Each point is reached from the start by the listed moves, each made once or not at all, plus a little noise. Say if it took an odd or an even number of moves. Then give how often each move was made.
In the rows, 128 means zero.

Moves:
(1): [125 157 137 151 157  84]
(2): [103 171  67 171 118 150]
(3): [122 174 171 109 136 187]
Start: [135 129 112 137 145 104]
Points:
[133 157 120 159 170  60] => odd (1, 0, 0)
[126 178 155 118 156 164] => odd (0, 0, 1)
[134 131 112 138 145 102] => even (0, 0, 0)

Moves:
(1): [106 123 119 130 161 104  82 121 116 167]
(2): [143 111 149 137 137 154 138 110 141 165]
(3): [106 138  70  84 162  86 148 142 172  78]
(4): [140 125 126 181 132 173 126 121 109 157]
(5): [ 71 115 142 135 153  82 118 104 126 108]
(6): [158 111 105 110  91 154 154 106 131 109]
(7): [133 100 115 104 120 133 131 143 101 106]
(8): [119  82 190 138 161 104  83 132 149  71]
Start: [108 140 150 123 143 111 112 134 136  84]
Points:
[111  96  45  91 170 122 112 129 126  63] => odd (1, 0, 1, 1, 0, 1, 1, 0)
[ 66 109 185 139 177  92 113  92 149 101] => even (0, 1, 0, 0, 1, 0, 0, 0)
[ 66  97 148 158 164 114 103 119  87  72] => odd (0, 0, 0, 1, 1, 0, 1, 0)

Moves:
(1): [156 126 127 122 123 134 133 142 168 114 109 138 124 141 139 124 111]
(2): [128 129 133  99 124 140 137 127 148 147 118 113 142 127 120 125 149]
(3): [129 110 134 116  97 116 126 139  83 115 132 104 116 133 137 151 136]
(4): [113 153 131 109 159 101 121 107 117 109 131 130  85  72 159 139  86]
(5): [114 107 125 104 157 133 104 131 138 120 155 118 138 138 128 130 158]
(6): [137 128 118 129 145 140 147 119 127 123 123 141 113 124 133 122 105]
(7): [119 140 113 136 120 119 150 133 137 128 126 123 146 145 131 136 139]
(8): [ 96 124 132 122  94 118 137 101 106 130 119 111 160 126 113 155 108]
(9): [120 137 108 130 125 127 108 142 135 131 165 159 104 135 123 117 140]
(10): [104 132 130 128 141 149 130 145 141 136 134 130 124 107 112 120 132]
(11): [144  97 127 121 139  81 113 154 111 139 121 144 147 104 120 137  97]
(12): [121 122 124 131 131 113 144 131 143 131 134 112 115 150 132 126 129]
(13): [147 121 127 141 108 134 133 107 131 104 120 172 114 113 100 115 160]
(14): [141 134 108 124 133 149 116 124 117 133 130 118 106 129 108 147 141]
Start: [ 88 120 107 131 112 130 113 120 121 135 158 112 148 166 188 103 120]
Points:
[  7 122  88 101 131 109  95  90 135 102 219 148  91 111 160 110 136] => odd (0, 0, 0, 1, 1, 0, 0, 1, 1, 1, 0, 1, 1, 0)
[ 55 105  99  89  83 162 141 111 195 118 145 120 200 169 134 110 181] => odd (1, 1, 0, 0, 1, 0, 1, 1, 0, 1, 0, 0, 1, 0)
[135  98  94  79 101  71 151 123 120  90 114 153 110 103 205 127  79] => even (1, 1, 1, 1, 0, 1, 1, 0, 0, 0, 1, 0, 1, 0)
[119 111  87 115 140  80  85 100  84 106 147 164  89  71 163 126  93] => even (0, 0, 0, 1, 0, 0, 0, 0, 0, 0, 1, 0, 1, 1)
[143 113  80 101  49 153 139 126 138 108 125 112 128 189 156 130 190] => even (1, 1, 1, 0, 0, 0, 1, 0, 0, 0, 0, 0, 1, 1)
[ 53 101  86  97 129 157 100 135 188 137 215 145 115 169 135  66 221] => even (0, 1, 0, 0, 1, 0, 0, 0, 1, 1, 0, 1, 1, 0)
[121 107  63 127 124  92 123 169 156 129 161 179 142 174 194 100  75] => odd (1, 0, 0, 0, 0, 1, 1, 0, 1, 0, 1, 0, 0, 0)

Moves:
(1): [138 125 129 137 114 128 124 124 121 132 125 157 113 137 143 125 129 107
 128 129 120 125 130 132 132 128 120]
(2): [146 123 133 119 126 124 130 121 143 121 106 132 119 146 119 142 156 137
 129 112 104 126 143 123 164 144 131]
(3): [120 144 112 156 123 135 110 129 121 140 157 143 143 119 139 142 154 111
 114 118 140 129 137 115 131 129 125]
(4): [114 119 128 134 130 146 106 157 118 137 140 108 107 125 128 142 129 108
 121 100 142 133 131 115 131 147 120]
(5): [116 123 131 123 127 141 128 131 158 127 137 121 116 126 127 120 138 127
 136 136 132 125 133 123 128 119 127]
(6): [142 130 133 130 118 119 141 131 128 140 133 128 131 124 156 138 130 143
 118 157 128 131 132 129 117 111 114]
(7): [127 115 131 131 134 132 108 124 136 133 144 133 145 131 126 132 134 116
 124 129 133 118 133 134 140 129 133]
(8): [135 121 134 124 109 129 128 114 125 134 141 129 128 138 123 123 145 144
 135 132 122 129 130 120 128 129 128]
(9): [127 126 125 132 127 132 146 139 127 127 134 130 126 143 143 132 126 119
 141 136 137 133 140 128 114 123 111]
(10): [124 117 127 152 117 127 133 121 134 129 125 117 128 134 109 132 126 134
 133 142 122 118 131 139 140 121 138]
(11): [125 125 155 124 131 116 114 122 112 124 158 127 130 134 125 113 122 132
 128 139 159 104 153 144 122 115 126]
(12): [139 133 125 117 126 127 109 130 111 118 135 119 132 120 144 126 114 123
 122 136 132 130 150 131 134 136 119]
(13): [125 131 116 117 118 140 136 119 143 144 120 128 135 119 130 142 139 139
 110 139 122 134 134 144 129 108 126]
(14): [115 134 127 126 122 113 131 125 137 137 129 107 131 134 128 132 119 127
 130 133 129 146 128 128 137 126 128]
(15): [111 113 136 137 114 126 141 136 124 111 131 109 117 134 129 140 136 127
 125 118 133 133 129 130 132 141 127]
(16): [128 101 134 128 148 141 138 146 129 130 118 129 133 118 118 122 135 122
 113 111 126 138 125 137 129 119 118]
(17): [123 128 118 128 138 127 112 130 117 123 118 125 110 140 127 124 138 127
 137 118 116 126 130 125 129 135 140]
(18): [138 124 119 132 125 123 124 131 123 131 116 124 124 129 127 138 129 113
 127 122 143 138 134 126 126 134 136]
(19): [139 121 120 107 123 136 111 139 133 127 132 140 136  93 115 142 135 165
 117 108 133 165 128 139 122 132 113]
(20): [128 105 117 128 132 124 111 126 129 129 131 140 132 132 116 124 125 132
 112 124 129 122 136 128 137 124 119]
(21): [124 117 119 145 119 137 131 146 145 141 108 123 133 151 145 125 145 124
 115 141 140 134 124 129 144 129 112]
(22): [128 111 135 142 124 135 144 123 100 137 113 156 131 116 130 133 138 136
 127 120 130 129 136 121 125 137 145]
(23): [132 119 126 104 101 125 122 135 118 115 126 123 128 119 123 138 147 131
 142 127 132 129 138 124 147 132 105]
(24): [127 125 124 127 139 131 137 130 117 123 116 123 119 120 123 131 122 129
 128 136 133 136 125 135 131 141 121]
Start: [150 152 112 123 122 143 136 107 134 131 124 127 123 115 105 116 134 131
 127 137 114 136 133 129 144 121 145]
Points:
[168  42 110 129 107 156 113 125  98 145 120 159 130  91  92 152 196 177
  81  95 127 185 164 139 148 132 140] => even (0, 0, 0, 0, 0, 1, 1, 1, 0, 0, 0, 0, 0, 0, 1, 1, 1, 1, 1, 1, 0, 1, 0, 0)
[143  57 109 172 100 177 176 144 139 163 111 147 120 134 143 168 236 132
  57 152 178 155 222 148 178 105  91] => even (0, 1, 1, 0, 1, 1, 0, 0, 1, 0, 1, 0, 1, 0, 1, 1, 0, 1, 0, 1, 1, 1, 0, 1)
[129 104  97 210 100 155  56 136  61 171 144 125 106 141 136 148 168  54
  96 136 192 138 210 138 201 167 143] => odd (1, 0, 1, 1, 0, 0, 1, 0, 0, 1, 1, 1, 0, 1, 0, 0, 1, 1, 0, 0, 1, 1, 0, 1)
[161 103 106  86  51 171  73 112 119 110 183 146 100 114 123 171 249 146
 121 130 142 159 246 157 206 142  76] => odd (1, 1, 1, 0, 1, 0, 1, 1, 1, 0, 1, 1, 1, 0, 1, 0, 1, 0, 1, 0, 0, 0, 1, 1)
